Each point is reached from the start by the listed moves, each made once or not at all, plus a little noise. Say if it took an odd or an even number of moves. Then give how often each move was made.
(in the rows, 128 means zero)

Moves:
(1): [173 188]
(2): [109 162]
Start: [107 118]
Points:
[105 119] => even (0, 0)

Moves:
(1): [173 123  92 164 157 150 127 130  99]
(2): [119 140 154 105 118 146 122 109 146]
(3): [ 97 138 141 137 121 168 122 145 140]
(4): [101 150 140 133 152 143 176 157 111]
(5): [135 116 172 114 154 122 123 157 116]
(6): [135 122  91 153 175 112 135 114 118]
Start: [135 132 144 131 140 135 129  97 131]
Points:
[147 133 119 176 163 198 121 116 115] => even (1, 0, 1, 0, 0, 0)
[165 117 131 186 236 174 123 132  92] => even (1, 0, 1, 0, 1, 1)
[ 71 164 239 108 173 205 160 153 132] => even (0, 1, 1, 1, 1, 0)
[184 121 142 156 234 152 124  93  98] => even (1, 1, 0, 0, 1, 1)

Moves:
(1): [130 163 160 141 130 127 130 121  99 117 137]
(2): [151 129 150 136 142 150 105 108 152 127 159]
(3): [124 148 162 145 144 133 116 132 120 164 146]
(4): [109 132 144 134 121 144 166 132 135 141 134]
(5): [120 122 117 148 140 123 130 133 127 118 151]
(6): [157 107 139 125 144 129 140 147 102 139 143]
(7): [131 125 144 108 160 111 111 118 115 115 108]
(8): [129 149 101 118 138 128 146 149 130 117 117]
(9): [143 132 114 115 127  99 146 140 136 128 140]
Start: [142 104 135 135 157 149 119 131 119 125 140]
Points:
[142 144 183 119 182 118 161 131  91 113 146] => even (1, 0, 0, 1, 0, 0, 1, 0, 1)
[183 143 175 145 172 142 116 118 123 114 192] => odd (1, 1, 0, 0, 0, 0, 0, 0, 1)
[173 154 202 132 232 134 121 158  46 139 154] => odd (1, 0, 1, 0, 0, 1, 1, 1, 0)
[150 157 175 172 185 122 129 148  90 138 204] => even (1, 0, 1, 0, 1, 0, 0, 0, 1)
[136 149 164 116 208 122 161 162 115 152 146] => odd (0, 0, 1, 1, 0, 0, 1, 1, 1)
[137 166 219 138 200 123 146 135  87 152 165] => odd (1, 0, 1, 1, 0, 0, 1, 0, 1)
[169 123 194 154 249 173 135 152 103 150 203] => odd (0, 1, 1, 1, 1, 1, 1, 1, 0)

Moves:
(1): [128 107 187 133 155 173 171 127 128 114 170 156 172 180 113 138]
(2): [135 155 130 129 108 129 114 131 128 154 134  86 135 115 110 121]
(3): [131 120 128  91 120 104 156 122 141 103 111 116 108 127 133  89]
(4): [ 93 126 114 154 132  76 148 126 112 137 119 112 203 140 152 118]
(5): [153 156  85  94  99 131 158 147 148 130 140 112 168 123 123 130]
(6): [112  92 131 101  80 130 156 161 100 145 164 161 176 165  92 140]
(7): [137  95 115 138 149 153 100 138 109 142 140 130 126 154 112 113]
(8): [158 132 145 135 125 130 138 145 130 133 125 126 131 132 113 118]
(9): [170 149 124  97 121 146 111 117 117 177 135 150 113 120  82 151]
(10): [167 135 118 115 102 110 127 131 139 129 161 119 131 156 161 130]
(11): [144 103 144 126 130 128 136 126 158 148 107  83 131 125 146 107]
(12): [ 99 124 113 118 127 129 130 146 133 152 156 134 121  95 118 118]
(13): [124 161 147 141 125 120 118 129 173 126 122 127 110 136 127 129]
(14): [140 138 167 122 160 144 141 146 149  93 131 129 126 129 128 135]
Start: [123 116 125 133 127 137 120 136 125 131 139 126 145 133 114 134]
Points:
[209  71 200 112 101 158 138 215 186 148 194 107 180 234  99 110] => odd (0, 0, 0, 0, 0, 1, 1, 1, 0, 1, 1, 0, 1, 1)
[124  86 199 135 103 204 138 183 126 171 230 142 224 243  27 137] => odd (1, 1, 0, 0, 0, 1, 1, 0, 0, 0, 0, 0, 1, 0)
[218 138 180  75 103 180 137 169 173 205 239 121 141 198  31  92] => odd (1, 1, 1, 0, 0, 0, 1, 1, 1, 1, 0, 1, 1, 0)
[141 154 163 103 101 178 180 172 227 185 202  53 212 141  82 109] => even (1, 1, 0, 0, 1, 0, 0, 0, 0, 0, 1, 1, 1, 0)

Moves:
(1): [124  99 121 124 137 121 137 137 140 112 130 129 107 114 129 134 128 117
 119 154 106 110 128]
(2): [117 131 138 131 128 150 144 116 143 137 121 125 129 130 120 143 112 130
 138 120 112 137 123]
(3): [138 119 136 125 122 162 158 130 131 144 117 136 130 119 129 131 147 145
 144 103 120 147 137]
(4): [116 102 111 101 129 121 163 103 150 120 152 141 151 112 108 150 119 129
 141 152 113 168 115]
(5): [156 138 128 142 156 111 130 101 170 161 141 138 140  94  95 156 107 119
 122 155 173 126 123]
(6): [143 144 130 130 121 141 132 124 132 143 116 127 134 124 121 141 134 151
 126 117 105 129 126]
(7): [124 120 129 133 103 138 151 111 130 144 132 130 161 136 113 136 116 116
 107 138 164 140 108]
(8): [121 116 132 128 131 137 117 128 142 140 118 137 145 142 138 140 125 135
 122 123 120 143 118]
(9): [137 134 144 118 131 118 127 130 146 129 151 127 138 100 138 108 114 104
 121 129 137 110 117]
(10): [130 129 125 143 124 130 114 121 133 140 126 111 122 115 135 104 131 136
 150 130 129 114 124]
(11): [134 106 126 144 131 126 126 143 130 108 121 136 116 106 117 151 140 104
 141 146  90 138 132]
(12): [122 117 131 142 130 123 138 107 133 126 139 126 115 128 115 136 139 130
 124 118 132 138 106]
(13): [130 134 159 122 112 139 119 128 159 140 105 139  99 128  99 115 147 155
 123 129 118 145 141]
(14): [132 120 140 122 124 142 128 133 127 120 130 113 139 143 138 139 112 127
 117 143 131 146 120]
(15): [136 114 116 105 129 121 130 150 128 116 128 140 143 154 119 129 133 114
 133 131 138 134 113]
(16): [125 132 135 133 115 123 116 136 129 118 119 115 138 149 142 129 141 145
 132 109 136 110 137]
(17): [158 117 108 119 124 115 104 132 133 113 127 135 141 150 129 106 110 115
 114 134 139 117 150]
(18): [129 121 132 143 120 128 139 116 121 119 131 135 104 108 144 135 118 127
 125 122 128 116 123]
(19): [133 116 113 126 131 106 119 126 116 144 128 123 132 128 109 139 133 123
 136  98 144 134 122]
(20): [121 123 134 148 128 128 138 170 128 130 146 124 122 138 119 135 118 152
 132 139 106 129 141]
Start: [116 123 125 136 143 102 118 140 127 123 104 137 127 104 123 145 116 143
 146 140 142 138 103]
Points:
[159 116 167 149 157  87 144 142 234 198 128 153 126  73   7 193 102 168
 149 124 158 166  63] => odd (0, 1, 0, 0, 1, 1, 0, 0, 1, 0, 0, 1, 1, 0, 1, 0, 0, 0, 1, 1)
[126  53 170 131  96 172 198 123 195 138  98 145 174 118 140 209  93 150
 119 110 134 164  23] => even (1, 1, 1, 0, 0, 1, 1, 1, 1, 0, 0, 1, 0, 1, 1, 1, 0, 1, 0, 0)
[147  58 124 115 101  98 133 148 171 101  87 175 115 128  88 135 100 122
 102 178 170 135  98] => even (1, 0, 0, 0, 0, 0, 1, 0, 0, 0, 0, 0, 1, 0, 1, 0, 1, 1, 0, 0)

Moves:
(1): [118 114 143 133 128 125 126 135 129 120 125 135 131 145 118 126 119 125
 137 114 122 147 113 138 126]
(2): [125 133 123 134 115 132 138 121 135 111 129 136 119 128 100 115 125 136
 120 116 151 122 127 131 120]
(3): [116 120 117 115 141 132 124 117 124 142 136 143 129 109 132 141 123 130
 161 111 124 148 122 129 130]
(4): [132 122 130 140 125 136 102 147 126 127 125 120 146 127 127 151 136 125
 124 138 129 131 139 130 122]
(5): [136 125 159 122 125 142 144 135 131 115 107 123 129 133 126 137 129 128
 136 120 147 123 143 124 133]
(6): [143 104 150 120 132 134 130 118 140 151 124 121 149 145 129 123 126 122
 113 104 143 150 148 126 137]
(7): [124 118 137 116 134 139 118 130 135 106 124 132 132 133 149 113 120 113
 129 134 143 122 125 120 135]
(8): [150 138 130 146 152 131 127 131 120 111 104 150 115 132 112 130 152 124
 139 117 126 145 125 125 140]
(9): [129 157 134 141 111 123 122 126 138 134 161 139 135 164 119 133 142 130
 112 144 130 125 147 116 123]
(10): [138 128 128 140 124 130 134 137 150  94 114 106 124 128 130 135 146 148
 122 118 110 133 129 117 101]
(11): [141 123 121 118 124 123 113 142 121 116 109 131 129 129 114 143 130 123
 147 130 120 144 143 119 116]
(12): [121 132 142 138 127 118 121 150 131 145 122 110 149 116 137 132 123 118
 154 122 159 115 140 134 123]
(13): [112 133 109 138 147 133 119 134 124 140 113 116 115 136 124 105 144 149
 120 135 134 144 126 136 127]
(14): [120 130 134 120 101 123 139 125 133 132 137 141 129 143 134 132 120 131
 143 122 132 133 113 138 111]
(15): [146 139 160 130 143 119 133 118 131 139 141 142 113 136 133 111 138 122
 119 133 132 140 134 143 151]
(16): [131 124 148 119 112 140 132 131 107 131 110 108  91 115 136 113 115 125
 131 120 116 138 118 118 140]
(17): [111 143 139 132 124 123 132 140 134 139 120 116 130 140 142 125 121 136
 130 120 134 147 119 138 118]
(18): [138 134 141 123 142 117 129 125 133 127 137 110 128 125 157 147 124 135
 136 108 115 126 114 136 125]
(19): [116 113 123 143 160 140 144 127 125 128 109 119 119 123 140 120 129 129
 123 111 129 121 134 139 122]
(20): [129 157 142 137 114 125 140 125 126 128 142 122 127 125 133 118 123 133
 128 146 141 108 121 135 114]
(21): [137 137 110 110 148 133 140 129 142 119 130 120 112 142 145 145 128 139
 140 140 133 147 122 114 133]
(22): [122 122 133 140 124 127 137 115 128 133 114 137 123 123 116 125 126 136
 124 117 140 123 132 130 127]
(23): [116 143 123 138 128 120 131 127 113 131 115 124 135 122 129 125 128 129
 156 120 151 153 143 147 132]
(24): [131 130 121 123 144 133 132 110 153 129 132 130 132 137 127 133 131 131
 131 115 133 131 131 130 131]
Start: [134 137 125 123 116 122 121 122 108 119 136 128 143 118 127 129 137 126
 112 156 124 134 143 127 105]
Points:
[138 148 197 134 128 137  95 192 107 127  53  63 117 106 150 140 160 150
 177 121 147 215 176 136  87] => even (0, 0, 1, 1, 1, 0, 0, 0, 0, 1, 1, 1, 1, 0, 1, 1, 1, 0, 0, 0, 0, 0, 0, 0)
[109 132 164 125 114  92 129 140 165 116 100 107 165 131 155 186 119 160
 217  53 134 200 117 154  34] => even (1, 0, 1, 0, 0, 0, 0, 0, 0, 1, 1, 1, 0, 1, 0, 0, 1, 1, 0, 0, 0, 1, 0, 1)
[110 122 200 205 145 144 138 163 123 124  39  53 183 131 128 117 158 161
 142  96 221 172 203 176  60] => odd (1, 0, 0, 1, 1, 1, 0, 0, 0, 1, 0, 1, 1, 0, 0, 0, 0, 0, 1, 1, 0, 1, 1, 0)
[126 103 183 138 190 143 117 170 128  82  54 105 135 125 149 112 159 132
 182 102 163 191 172 145  89] => even (1, 0, 1, 0, 1, 0, 1, 0, 0, 1, 1, 1, 1, 0, 1, 0, 0, 0, 1, 0, 0, 0, 0, 0)
[195 115 249 129 170 127 133 117 159  85  69 148 154 161 111 130 145 104
 159  48 222 187 181 147 134] => even (1, 1, 0, 0, 1, 1, 1, 1, 0, 0, 1, 1, 0, 0, 1, 0, 0, 1, 0, 0, 0, 1, 0, 1)
[139 168 168 121 113 100 149 148 185  85 115 116 129 181 126 143 140 156
 175 106 169 214 134 151  54] => even (1, 1, 0, 0, 0, 0, 0, 0, 0, 1, 1, 1, 0, 1, 1, 0, 1, 0, 0, 0, 1, 0, 0, 1)

Moves:
(1): [132 122 136 120 123 119 125 135 131 122 117 137 130 114 119 132 119 121
 131 117 129 120 120 126]
(2): [129  93 125 131 142 115 141 124 140 137 150 108 137 126 130 134 130 127
 140 126 121 111 130 136]
(3): [127 128 117 131 137 123 110 112 138 131 111 147 116 138 134 127 127 121
 156 137 137 133 136 149]
(4): [117 112 115 129 118 121 122 126 132 121 106 131 123 133 125 120 135 129
 120 132 124 121 132 135]
(5): [136 142 142 132 121 116 112 106 151 111 135 138 104 146 138 126 148 132
 124 136 120 146 134 124]
(6): [118 113 127 129 121 134 129 121 148 131 140 133 146 112 116 148 115 112
 132 138 129 132 122 131]
(7): [121 123 123 123 118 126 137 122 142 128 130 143 145 140 129 123 133 138
 122 128 130 140 117 148]
(8): [118 148 129 135 139 135 128 123 119  97 129 118 128 124 145 118 124 136
 125 120 119 143 144 124]
(9): [140 125 144 112 140 132 157 132 118 123 137 119 155 135 108 136 140 100
 148 110 147 144 125 122]
(10): [107 116 122 141 148 107 129 110 147 129 142 122 130 127 128 124 129 128
 133 121 146 139 129 121]
(11): [139 129 125 137 148 130 155 131 158 157 101 110 144 113 122 140 139 139
 132 129 142 134 125 122]
(12): [137 116 137 148 137 134 132 138 126 127 131 129 129 120 121 143 131 130
 127 121 140 129 129 140]
(13): [121 137 142 135 122 116 117 127 119 129 125 124 132 116 144 113 121 122
 107 128 116 116 125 124]
(14): [ 98 125 142 124 133 151 131 103 137 125 138 121 126 109 141 119 149 138
 135 120 134 124 159 121]
(15): [131 123 114 118 102  92 134 134 120 128 110 118 133 121 125 124 123 141
 127 131 120 128 132 137]
(16): [129 125 122 130 128 132 143 122 126 122 133 124 119 121 127 127 130 117
 127 121 127 130 123 128]
(17): [117 140 127 138 135 123 144 148 139 116 150 143 127 128 133 129 123 108
 142 126 132 141 116 134]
(18): [136 120 128 120 134 133 125 138 124 123 124 125 119 117 134 120 128 122
 121 138 139 131 121 132]
(19): [116 117 144 118 118 141 144 115 122 128 133 132 122 128 137 125 105 119
 136 141 122 136 118 103]
(20): [119 126 129 129 115 128 121 131 133 123 124 128 135 126 135 124 129 137
 136 120 134 115 114 132]
(21): [115 131 138 124 135 127 141 123 130 116 118 123 115 137 124 141 120 130
 128 120 122 123 129 142]
(22): [124 121 122 126 121 117 134 119 134 118 122 130 125 133 130 125 133 135
 129 145 138 106 122 126]
(23): [119 141 145 115 146 117 125 128 114 127 114 133 129 103 111 126 153 134
 127 132 128 117 118 127]
(24): [128 117 130 123 132 123 122 135 135 135 128 129 126 121 137 146 140 133
 130 117 138 142 128 110]
Start: [150 129 126 128 128 110 127 152 129 122 138 100 135 138 128 138 137 124
 117 136 122 120 122 126]
Points:
[ 71  66 130  97 108  80 155 101 180  78 143 100 156  78 158 135 126 138
 130 142 158 154 126  99] => odd (1, 0, 0, 0, 0, 1, 1, 1, 0, 1, 0, 0, 0, 1, 1, 0, 0, 1, 1, 0, 0, 1, 0, 1)
[106  52 173 113 133 103 242 137 158  88 183  79 165  81 102 191 116  58
 179 100 136 127 118 140] => odd (1, 1, 0, 0, 0, 1, 0, 0, 1, 0, 0, 1, 0, 1, 1, 1, 1, 0, 1, 0, 1, 0, 0, 0)
[ 94 137 122 155 138 102 189 142 188  90 120  96 157 111 142 144 127 102
 101 126 112 146 104 161] => odd (0, 0, 0, 1, 0, 1, 1, 1, 0, 0, 1, 0, 1, 0, 0, 1, 1, 0, 0, 0, 1, 0, 0, 0)
[101  91 106 176 172  58 160  97 249  92 151 100 139 117 171 122 156  88
 134 154 141 173 112 173] => odd (0, 1, 1, 1, 1, 1, 1, 1, 0, 1, 1, 0, 1, 0, 0, 1, 1, 1, 0, 0, 0, 0, 0, 0)
[ 58  60 148 112 136 115 218  78 220 110 123  86 190 127 117 155 159 120
 158 130 179 125 107 120] => odd (0, 0, 0, 1, 0, 1, 1, 0, 1, 1, 1, 0, 0, 1, 0, 0, 0, 0, 1, 1, 1, 1, 0, 0)
[148  83 130 179 155  76 155 134 229 109 149 101 129  99 155 160 154  89
 155 165 163 107  84 167] => even (0, 1, 1, 0, 1, 1, 0, 0, 0, 0, 1, 1, 1, 0, 0, 1, 1, 1, 0, 1, 0, 1, 0, 0)
[160 116 153 127 183  78 161 158 197 114  96 139 144 126 115 168 229 101
 157 135 188 191  94 163] => odd (0, 0, 1, 1, 1, 0, 1, 0, 1, 0, 1, 1, 0, 0, 0, 0, 1, 1, 0, 0, 0, 0, 1, 1)
[102  89 160 141 124  74 133 119 184  67 157 111 113 104 189 148 150 131
 189 113 133 152 144 128] => even (1, 1, 1, 0, 1, 0, 0, 1, 0, 0, 0, 1, 0, 1, 1, 0, 1, 0, 1, 1, 0, 0, 0, 1)
